Each point is reached from the start by the listed moves, each made once or not at all, plus a little noise. Is the number of moves made odd or even? Then give how often each move was made.

Moves:
(1): [ 0.20  0.59 -0.75 -2.96]
(2): [1.07 2.16 2.24 1.03]
(3): [ 2.06 -1.87  1.70 -1.31]
Start: [ 1.33 -0.29  1.24  0.05]
Points:
[ 4.41 -0.05  5.23 -0.24] => even (0, 1, 1)
[ 2.59  2.39  2.77 -1.95] => even (1, 1, 0)
[ 1.36 -0.38  1.26  0.07] => even (0, 0, 0)
[ 3.59 -1.54  2.19 -4.25] => even (1, 0, 1)

Moves:
(1): [-0.58 -1.29  0.65  0.84  0.91  2.25 -0.56  0.74  1.22  0.70  0.10  0.51
  0.27 -0.51]
(2): [ 0.72 -0.09  0.53 -0.09  3.67  0.67 -0.52  1.25  1.82 -0.86  2.73 -1.12
 -3.20  1.20]
(3): [-0.46  1.55  1.77  1.40 -1.01 -0.49  0.32 -0.32 -2.11 -0.12 -0.58 -1.37
  0.13  0.60]
(4): [-1.24  0.61  1.48  0.53  0.59 -2.78 -0.69 -1.30 -0.91  1.20  0.28  0.85
  0.97 -1.01]
(5): [ 0.39  0.81  1.23  0.46 -0.23  0.21 -0.99  0.01  0.25 -0.90 -0.93  1.37
 -0.40  0.15]
(6): [-2.34  0.44 -0.26  1.39 -1.21  0.47 -2.21 -2.76 -2.57 -0.94 -1.83 -1.86
 -1.32 -0.90]
(7): [-1.11  0.50 -0.41  1.51 -0.92 -0.47  2.12  0.72  0.32 -1.29 -3.38 -0.46
  0.55  0.06]
(8): [ 0.23  0.04 -0.60 -1.53 -0.29 -0.89  0.17  2.23 -0.56 -0.52  0.76 -0.15
 -0.67 -1.94]
(9): [ 0.10  1.27 -1.59  1.06  0.09  2.13 -1.55  2.90  3.76  0.48 -1.74 -1.20
  0.73  0.96]
(10): [-0.05  1.05 -0.10 -1.80  1.07  1.36 -0.15 -0.17  0.18 -0.96 -0.25 -0.77
  0.93 -0.08]
(11): [ 0.32 -2.67  1.91 -0.30  1.71  0.13 -2.11 -0.04  0.39 -1.83  0.83 -2.81
  0.23  2.19]
Start: [-2.59  0.86  0.52  1.59 -1.79 -0.64 -0.66 -1.53 -0.31  1.65  0.02 -2.48
  0.22 -0.39]
Points:
[-2.88  3.85  4.88  2.23  0.81 -3.99 -2.50  0.42 -1.94  0.32  2.27 -2.85
 -3.03 -1.47] => odd (0, 1, 1, 1, 1, 0, 0, 1, 0, 0, 0)
[-4.67 -1.11  4.54  3.37  2.15  1.57 -5.56 -0.34 -2.02 -1.81  1.91 -9.25
 -4.33  0.25] => even (1, 1, 1, 0, 0, 1, 0, 1, 0, 0, 1)
[-6.80  4.13  4.63  2.90 -2.00 -0.42 -4.76 -3.26 -4.94  0.14 -2.34 -3.91
  0.01 -4.30] => odd (1, 0, 1, 1, 1, 1, 0, 1, 0, 1, 0)
[-7.47  4.02  2.59  4.90 -4.59 -4.91 -0.96 -3.00 -6.18  0.02 -4.69 -5.16
 -0.26 -3.59] => odd (0, 0, 1, 1, 0, 1, 1, 1, 0, 0, 0)

Moves:
(1): [-0.44  0.58 -0.06  1.07 -0.70  0.99  0.87  0.01 -0.20  1.14 -0.21  0.32
  0.06  0.20  0.27  1.30 -0.27 -0.56  0.98 -1.07  1.10  0.15  0.69 -0.62
  1.55 -0.68  0.61]
(2): [-0.69  1.75  0.55  1.74 -0.12  1.10 -0.19 -1.48 -0.45 -0.23  0.62 -0.23
 -0.10  0.40  1.68  0.09  0.63  1.03 -0.86 -0.92 -0.58  0.36 -0.10 -0.71
 -0.05  0.02  0.63]
(3): [ 0.95 -1.18  0.23  0.66 -0.60  0.16  0.31 -0.09 -0.12 -1.82  0.37  0.15
 -0.22  0.62 -0.02 -0.61 -0.72  0.13  1.57  0.55 -0.88 -1.28 -1.38  0.35
  0.49  0.38 -0.99]
(4): [-0.81  0.46  0.85  1.14  0.63  0.19 -0.87  0.13  0.50 -0.97  0.85  2.02
  0.41  0.26  0.32  0.73  1.69 -1.31 -0.47  0.45 -0.32  0.46  1.25  1.31
  0.20  1.25  0.18]
(5): [ 0.32  0.21 -0.56 -0.61  1.07  0.83  0.75  0.21 -0.06 -0.75 -0.56  0.01
  0.72 -0.26  0.59 -0.01  0.30  0.82  0.05  0.76 -0.32  0.84  0.38  0.90
  0.13  1.34  0.30]
(6): [-0.75 -0.82 -0.47  0.66 -1.21  0.57  0.26 -0.67  1.01 -0.58  0.74  0.11
  0.98  0.16 -0.27 -0.53  0.81  0.01 -0.48  0.13 -0.53  0.59 -0.41 -0.35
 -0.13 -1.07  1.13]
(7): [-1.71  0.24 -0.12  1.43 -1.09 -2.32  0.87 -2.44 -0.67 -0.67  0.21  0.65
  0.99 -0.18 -0.99  0.31  0.56  0.72 -0.48 -0.18 -0.31  1.24  0.82 -0.95
  1.63  1.68  1.29]
(8): [-0.17  0.92  0.01  0.04 -0.26 -0.40 -0.97  0.51 -0.60  0.17 -1.60 -0.88
  1.86  0.50 -0.45 -0.44  0.41 -0.46  0.42 -1.30  0.79 -0.75 -0.23  0.86
  0.26 -0.73 -0.03]
(9): [ 0.35  0.67 -1.99 -0.05  0.19 -1.33 -1.12 -0.42  0.75 -0.61  0.06  0.07
 -1.48  1.17 -1.29 -0.20  1.30 -0.66  0.12  0.33 -0.46 -0.09 -1.55  0.28
  0.43  0.14 -0.45]
(10): [ 1.17 -1.09  0.36 -0.51 -0.14  1.54 -0.36  1.09  1.74  0.25 -1.64 -0.16
  0.43 -2.79  1.37  1.11 -0.20  1.61 -0.89 -0.27  0.13 -1.84  0.38  0.60
  0.61  0.60 -0.30]
(11): [ 0.08  0.50  0.18  0.61 -0.03 -0.05  0.02  0.53 -0.45  0.68  0.44 -0.09
 -0.68 -0.08 -1.32 -0.39  0.61 -0.62 -0.50 -0.68  0.45  0.59 -0.65 -0.51
  0.13  0.09 -0.74]
(12): [-0.72  1.90  1.68  0.92 -0.21 -1.31  1.40  1.20  0.87  0.67  0.39  0.94
 -0.74 -0.32  0.43 -0.14  1.91 -0.18  0.31  1.45 -0.41  1.43  0.38 -1.17
  0.25  0.03  1.45]
(13): [ 0.11  0.71  3.37 -0.09  0.56  2.24  0.83 -1.95  1.15  0.87 -0.38  0.27
  1.49 -1.04  0.75  0.55 -1.78 -0.30  0.81  1.83 -1.72  0.93  2.29  0.39
  1.38 -3.08 -0.88]
(14): [-0.87 -0.12  0.59 -0.41 -0.34  0.97 -1.33 -0.84 -0.71  1.30  0.12 -0.87
  0.83 -0.14  1.60 -0.95  0.76 -0.75 -1.74  1.74 -0.35  1.20  0.38  0.63
  1.73  0.03  0.43]
(15): [ 1.01  0.54 -1.45  0.40  0.11 -0.68 -0.34  0.68  0.44 -0.87  0.99  0.01
  0.38 -1.39  0.35 -0.38  0.40 -0.31 -0.01  1.22 -1.97  1.26  1.65 -1.10
  0.49  0.22 -0.30]
(16): [ 0.09 -0.18  0.11 -2.49  0.43 -0.48  0.51  2.05 -0.74  0.03 -2.21  0.63
 -1.18 -1.40  1.19  1.50  0.02 -1.22 -1.71  0.47  1.24  0.36 -0.30  0.67
 -0.28 -0.44 -1.34]
(17): [-0.80  0.26  0.18  1.24  0.50  0.12  1.85 -1.05 -0.51  0.26  0.03 -0.57
  1.41 -0.47  1.25  0.35  1.56 -0.97  0.63 -0.91 -0.14 -0.22  0.99 -1.72
 -0.13  0.36  0.20]
(18): [-0.66 -0.82  1.09  1.03  0.72 -0.36 -0.74 -0.77  0.56 -0.53  0.08  1.03
 -0.94  1.75  0.80 -0.58  1.14  1.10 -0.09 -1.36  1.59  1.10 -0.20 -0.62
  0.35 -0.89 -0.96]
(19): [-1.85 -0.01 -1.47  1.92 -0.79 -0.01  0.40  1.96  0.19  2.41 -0.40  0.68
  1.50 -1.13  0.78  2.49 -1.55  1.80  2.03 -1.49  0.28  0.74 -2.34 -0.36
 -2.77  0.90 -0.77]
(20): [-0.15  0.33 -0.52  0.89 -0.46  0.73 -0.15  0.71  0.00 -0.20 -1.21  0.28
  0.52 -0.09 -0.04  0.75 -0.36  0.52  0.11  1.30  0.18 -0.60  1.40 -0.85
 -1.30  0.35 -1.10]
(21): [ 1.61  0.04  1.36 -2.23 -0.33  0.34 -1.02 -1.00  1.81  0.49 -1.31  0.81
 -1.01  0.38  0.58 -0.99  0.45 -1.03 -0.86  0.24  0.32  1.09  0.27  0.05
 -0.51  0.85 -0.13]
(22): [ 0.20 -1.41  0.15 -0.78 -0.41  0.52 -1.83 -0.50 -2.18  0.56 -0.71  0.40
 -1.37  0.78 -1.32  0.24  1.86  0.27  0.18 -1.05 -0.85  0.51 -0.42 -0.49
  0.09 -0.96  1.13]
(23): [-2.49 -0.43  0.71 -0.63  1.14  0.31 -0.20 -0.43 -0.14  1.05 -2.43 -0.19
 -1.97 -0.33  0.76 -0.55  0.19 -2.35 -0.11 -1.52  0.65 -0.86  0.34  1.36
 -0.03 -1.17  0.36]
(24): [ 1.89 -0.37  0.61 -1.47 -1.66 -0.12 -0.44 -1.38 -0.14  1.18  0.45  1.01
 -1.78  1.35 -0.26 -2.39  0.51  0.66 -0.06  0.28  0.58  0.23  1.08  2.23
 -0.19 -1.38 -1.08]
Start: [-1.22  0.16 -0.88  1.95  0.14 -1.43 -0.89 -0.56 -0.04 -0.59  0.10  0.81
 -1.31 -1.82 -0.32  1.03 -1.98 -1.07  0.69  2.11 -0.20 -1.07  1.07 -0.33
  1.04  0.73  1.80]
Points:
[-5.07  3.41 -0.51  6.25 -0.80 -0.74  3.01  1.03  2.78  3.86 -5.42  3.53
  0.43 -8.05  3.55  4.66  1.78 -1.63  2.12  1.12  0.14  2.78  5.44 -4.69
  1.19  5.25  2.74] => even (1, 0, 0, 0, 1, 0, 1, 0, 0, 1, 1, 1, 0, 0, 1, 0, 1, 0, 1, 1, 1, 0, 1, 0)
[-2.33  0.65  5.36 -1.63 -0.93  2.03  0.27 -0.09  1.68  4.72 -7.29  4.72
 -3.15 -4.37  6.36  0.33 -2.12 -2.85  1.06  7.84 -0.69  2.96  3.77  4.15
 -0.24 -1.28 -2.08] => odd (0, 0, 1, 0, 1, 0, 0, 0, 0, 0, 0, 1, 1, 1, 0, 1, 0, 0, 1, 1, 1, 0, 1, 1)
[-3.12 -1.34  0.46  2.63  0.38  2.52  0.74 -0.17  0.63  1.22 -3.00  1.54
  0.00 -4.78  5.17  3.19  2.77 -1.64 -3.00  0.87  3.20  1.48  2.39 -1.11
  4.91 -0.01  1.00] => odd (1, 0, 0, 0, 1, 1, 0, 0, 0, 1, 1, 0, 0, 1, 0, 1, 1, 1, 0, 0, 0, 0, 0, 0)
[-5.06  1.33  3.66  3.26 -3.55 -1.97 -1.17 -2.69 -1.29  3.24 -4.26  8.11
 -6.73 -1.26  2.98  3.05  3.32 -3.26  1.31 -0.57  0.48  3.32  1.34  0.94
  1.29  1.22  3.07] => even (1, 1, 1, 1, 0, 0, 1, 0, 0, 0, 0, 1, 0, 0, 0, 1, 0, 0, 1, 0, 1, 1, 1, 1)
[-1.25  2.55  0.61  8.91 -1.56  4.37 -2.57 -3.21  0.73 -1.90 -1.53  2.47
  2.30 -3.78  0.94  3.70  3.81 -2.72  1.92  1.56 -4.82 -0.81  4.99 -2.92
  5.38 -2.23  1.19] => even (1, 1, 1, 1, 0, 1, 0, 1, 1, 1, 1, 0, 1, 0, 1, 0, 1, 0, 0, 1, 0, 1, 0, 0)
[-1.35  1.98  6.23  2.94 -0.50  2.14 -1.58 -3.47  0.42  2.13 -1.54  7.60
 -1.53 -2.42  8.37  0.75  5.51 -1.32  0.88  5.30 -3.91  7.85  4.87  0.27
  2.29 -0.75  0.00] => odd (0, 1, 1, 1, 1, 0, 0, 0, 0, 0, 0, 1, 1, 1, 1, 1, 1, 1, 1, 0, 1, 1, 0, 1)
[ 1.46  2.45  0.44  3.42 -3.09 -7.60 -2.86 -3.80  2.48 -2.14 -0.16  4.52
 -5.13  2.14 -2.48 -4.59  4.64 -1.90  1.01  2.48 -0.51  3.68  0.94 -1.14
  4.52  1.15 -0.21] => even (0, 0, 1, 0, 0, 0, 1, 1, 1, 0, 1, 1, 0, 0, 1, 0, 0, 1, 0, 0, 1, 0, 0, 1)
[-3.12  1.79  1.08  3.20 -3.04 -0.88 -4.90 -0.36 -0.50  4.78 -4.95  5.48
 -9.49 -0.36  3.81  0.05  4.92 -3.18  0.30  1.49  0.88  4.80  0.22 -1.29
  1.47 -1.99 -1.65] => even (1, 1, 1, 0, 0, 0, 0, 0, 1, 0, 1, 1, 0, 1, 1, 1, 0, 1, 1, 1, 1, 1, 1, 1)
[-4.22  0.74  1.96  1.88  0.44  2.49 -4.29 -1.66  5.03  3.86 -4.99  2.86
 -3.18 -6.37  6.38  2.26  1.27 -2.69 -3.48  1.84 -1.22  4.86  0.87 -0.09
  2.51 -2.97 -1.44] => odd (0, 1, 0, 0, 0, 1, 0, 0, 1, 1, 1, 0, 1, 1, 1, 1, 0, 1, 1, 0, 1, 0, 1, 0)
[-0.27  4.71  2.23  4.42 -1.69  1.42 -0.98 -5.63 -1.68  1.55 -0.27  1.44
 -0.20 -0.55  3.01 -1.67  4.91 -2.10  3.17  5.20 -5.25  3.67  5.29 -0.43
  7.56 -3.48  2.76] => odd (1, 1, 1, 0, 1, 0, 0, 1, 1, 0, 0, 1, 1, 1, 1, 0, 1, 0, 0, 0, 0, 1, 0, 1)
[-1.30  0.26 -1.70  1.36 -2.55 -1.25 -0.30  2.31  1.10  0.79 -3.44  5.03
 -4.40 -1.80  0.69  4.06  2.12 -1.74  2.64  2.33 -0.89  3.25 -3.49 -1.02
  0.26  1.23  2.95] => even (1, 0, 1, 0, 1, 1, 0, 0, 1, 0, 0, 1, 0, 0, 0, 1, 0, 0, 1, 0, 1, 1, 0, 0)

Moves:
(1): [-0.68 -0.44 -0.55 -0.52 -0.66 -1.33  1.24  1.68 -0.25 -0.13 -0.98 -0.07
  0.02  2.04 -0.24  0.43 -0.17 -0.47 -0.52  1.05 -0.54  0.84  1.83  1.28
  1.35  1.54  0.42]
(2): [-0.75 -1.01  1.18  1.24 -0.09  0.71  1.12  0.55 -0.66  0.10 -1.87 -1.52
 -1.23  0.85 -1.89  0.24  0.46 -1.71  0.06  0.94  0.81  1.24  0.18 -1.67
 -0.78 -1.10  0.73]
(3): [ 1.21  0.54 -1.49  1.39 -0.78 -1.93 -0.55  1.16  0.39  0.27  0.72 -0.10
  1.32  0.93 -0.86  1.86 -0.73 -1.29 -0.14  0.68 -0.66 -0.26 -1.99  0.98
 -0.62 -1.22 -0.34]
(4): [ 0.09 -0.07  0.67  0.64 -0.08  2.24  1.57  1.15 -1.01  1.87 -1.92 -1.72
 -1.57 -1.29  0.34 -1.20 -0.48  0.27 -0.70  0.02 -0.92  1.78  0.88  0.31
  1.31  0.15  1.74]
(5): [ 0.90 -0.70  2.21 -0.13  0.01  0.95  1.61 -0.78  0.22  0.36  1.35 -0.87
 -0.08 -1.20 -0.52  1.57  0.32 -1.01  0.52  0.59 -0.36  0.09  0.16 -0.24
  0.47 -0.25  1.56]
(6): [-0.39 -0.18 -0.80 -1.55  0.77  0.36  2.37  1.32  0.43 -1.05 -0.03 -1.44
  1.75  0.66 -1.03 -0.36 -0.44  1.47 -0.10 -1.44  0.28  0.34 -0.30  1.56
 -1.89  0.09 -0.12]
(7): [ 0.53 -1.10 -0.30 -0.86  0.44 -0.19 -1.73 -0.61  0.30 -1.15 -0.06  0.90
  0.19 -0.52 -0.06  0.19  1.21  0.09  0.09 -0.02  0.94  2.18 -0.09 -0.43
  1.31  0.52 -1.21]
(8): [-0.40 -0.06 -0.17 -0.50 -0.05 -0.34  0.76  0.86  0.44 -0.88 -1.24 -0.10
 -0.62 -0.13 -0.31  1.14  1.35  1.27 -0.08 -0.13  0.97 -0.66  0.42 -0.24
 -0.22  0.91 -0.34]
(9): [-2.51 -1.02  0.89  0.94  0.99  1.20 -1.60  0.26  1.50  1.26  0.75 -1.44
  1.19 -0.76 -0.03  0.27  1.40 -0.14 -0.67 -0.70 -1.08  0.03  2.02 -0.81
  0.37  0.44  0.27]
(10): [ 0.09  1.60  0.59 -0.41  0.91 -0.79  0.84  1.07  1.05  0.65  1.75 -2.50
  0.36  0.88  0.75  0.14  0.86  0.97 -0.20 -0.53 -0.12 -1.85 -1.49  0.24
  0.05 -0.26  0.49]
(11): [ 1.48  0.23  1.11 -0.23  0.06  0.78 -0.72  0.71  1.03 -1.31  0.36 -0.05
  0.00  1.09  1.66 -1.78  1.03  0.49 -0.48 -0.33 -1.84 -0.34  1.28  0.24
  0.00  2.03 -0.83]
(12): [-0.22  0.83 -1.16 -0.10 -0.45 -0.30 -0.75 -0.82  0.94 -0.36 -0.03  0.40
  0.92  1.21 -1.25  0.19  0.16 -0.39  0.75 -0.18 -0.61  1.01 -1.64 -0.35
  0.94  0.69  0.62]
(13): [-0.84 -1.14  0.41  1.20  0.22  0.46 -1.23  1.54 -0.72  0.42 -1.01  0.66
 -0.07  2.38  0.49  0.22  0.17  0.64 -0.89 -0.19 -1.65 -0.27  0.91  1.10
 -0.19  0.35  0.73]
(14): [-0.27  1.73  0.35 -0.49  1.42 -0.41  2.56  2.11 -2.21  1.65  1.64 -0.42
  1.54 -0.69 -0.02  0.33 -0.32  0.49 -0.45 -0.22  1.42 -0.75 -1.36 -0.60
 -1.12  1.69 -1.21]
(15): [ 0.80 -0.31 -0.11 -1.39  1.07  0.65  0.53  0.09 -1.20  2.57  1.46 -1.89
  0.52  0.22  0.42  0.79 -0.65 -2.34  1.52 -0.32 -0.67 -0.53  0.81 -1.52
  0.60 -1.70  0.32]
(16): [-0.16  0.11  1.94  1.23  0.30  1.39  0.77 -1.13 -1.14 -1.31 -0.56  0.42
  1.00  0.78  1.10  0.46  0.04  0.52 -0.44 -1.80  1.49 -0.17  0.48  0.85
 -0.55  1.32  0.83]
(17): [-0.12 -0.32 -0.09  0.04  0.47  1.22 -1.22 -0.63 -0.73  0.89 -0.14 -0.57
 -1.56  0.28 -1.19 -0.50  0.12 -2.40 -0.63  0.42  0.74  0.45 -2.23  1.12
 -0.74  0.12  0.43]
(18): [-0.32 -1.14  0.51  0.65  0.52  2.19  0.73  1.03 -0.60  0.00  0.76  1.18
  0.63 -0.79  1.52 -0.10  0.51 -2.70 -0.39 -0.28 -1.22  0.58 -0.48 -0.77
 -0.54 -0.17 -0.05]
(19): [ 0.23  0.13 -0.54  0.34 -1.00 -0.26 -0.97 -1.38 -0.59  0.32  0.45  0.87
  0.08 -0.99 -0.26  0.01  1.36  0.21 -1.69  0.10  0.30  0.30  1.13  0.00
  0.00  0.15 -1.68]
(20): [ 1.61  0.08 -1.36 -0.24  0.74  2.45 -1.18  0.84 -0.53 -0.22  3.08  0.46
  0.85 -0.34  0.45  1.70 -0.02  0.30  1.49  0.13  0.13 -0.24  0.33  0.26
  0.51  0.20  0.82]
(21): [ 0.91 -0.85 -0.74  0.11 -1.05 -1.43  0.66  0.83 -0.02 -0.27  0.04 -0.09
  0.55 -1.08 -1.23  0.25 -0.15  0.19  0.12 -0.28 -0.23 -0.09  1.15 -0.78
  0.84 -1.44  0.09]
(22): [-0.62  0.64 -0.55 -0.57  1.97 -2.08  0.76  1.56  0.06  0.10 -2.00  1.00
 -0.42  0.76 -0.79 -1.44  0.16  0.65  0.20 -0.49  0.46  1.48  0.72 -0.12
 -0.26 -0.07  0.05]
(23): [-0.97  0.75  1.45 -0.60  0.92  1.03 -0.36 -0.21 -0.33 -1.45 -1.05 -0.15
 -0.20  0.50  0.27  0.34  0.57 -0.22 -2.67 -1.72  0.91  0.80 -0.10  0.62
  0.30  0.80 -1.23]
(24): [-0.01  0.21  0.63  1.22  0.70  0.00  1.73  0.47 -0.71  0.57  1.41 -1.38
 -0.48 -0.11 -1.83  0.62  1.37 -0.28  1.56 -2.54 -0.77  2.10 -0.22 -1.13
  0.09  0.80  0.18]
Start: [-0.28  0.57 -1.99  0.29  0.60  0.58 -1.66  1.17 -0.81 -0.62  1.12  0.24
  0.19 -1.74  2.04 -0.54  1.14  0.36 -1.04 -0.62  1.18 -0.84 -0.50 -1.84
 -0.71 -1.21  0.32]
Points:
[-1.01 -2.92  0.46  0.82  5.82  6.30  1.65  5.50 -5.27  4.36  8.16 -5.96
  4.50 -2.29 -2.35  5.11  6.07 -1.72  0.39 -4.26  0.47  3.54  3.14 -5.44
 -1.32  0.04  0.65] => odd (0, 1, 0, 0, 1, 1, 1, 0, 1, 0, 0, 0, 1, 1, 1, 0, 0, 0, 1, 1, 0, 0, 0, 1)
[-3.59  0.95  1.80  1.34  9.04  9.49  5.09  7.53 -3.07  2.16  3.06 -8.54
  3.62  0.82  0.13  1.24  4.96 -3.21 -0.61 -9.34 -0.21  5.93  0.85 -4.28
 -0.66  0.05  5.04] => odd (0, 1, 0, 1, 0, 1, 0, 0, 1, 1, 0, 1, 0, 0, 1, 1, 0, 1, 0, 1, 0, 1, 1, 1)
[ 1.99 -0.30 -1.65 -0.17  2.05 -0.53 -0.90  4.04 -4.17  2.96  4.35 -0.92
  3.27 -1.79  0.93  5.60  3.97 -1.72 -2.19 -0.04  1.22 -0.73 -0.43 -2.73
 -0.51 -0.93 -1.98] => even (0, 0, 1, 0, 1, 0, 1, 1, 0, 0, 0, 0, 1, 1, 1, 0, 0, 0, 1, 0, 0, 0, 0, 0)
[ 2.45 -1.90 -3.01  1.45  1.84  4.00  6.31  7.24 -4.79  1.51  1.68 -3.10
  4.43 -0.06 -2.22  3.81  1.62 -6.03 -0.68 -1.81 -0.41  5.59  2.76 -1.99
  0.79 -3.14  5.16] => even (1, 1, 1, 1, 1, 1, 0, 0, 0, 0, 0, 1, 0, 0, 1, 1, 0, 1, 1, 1, 1, 1, 0, 0)
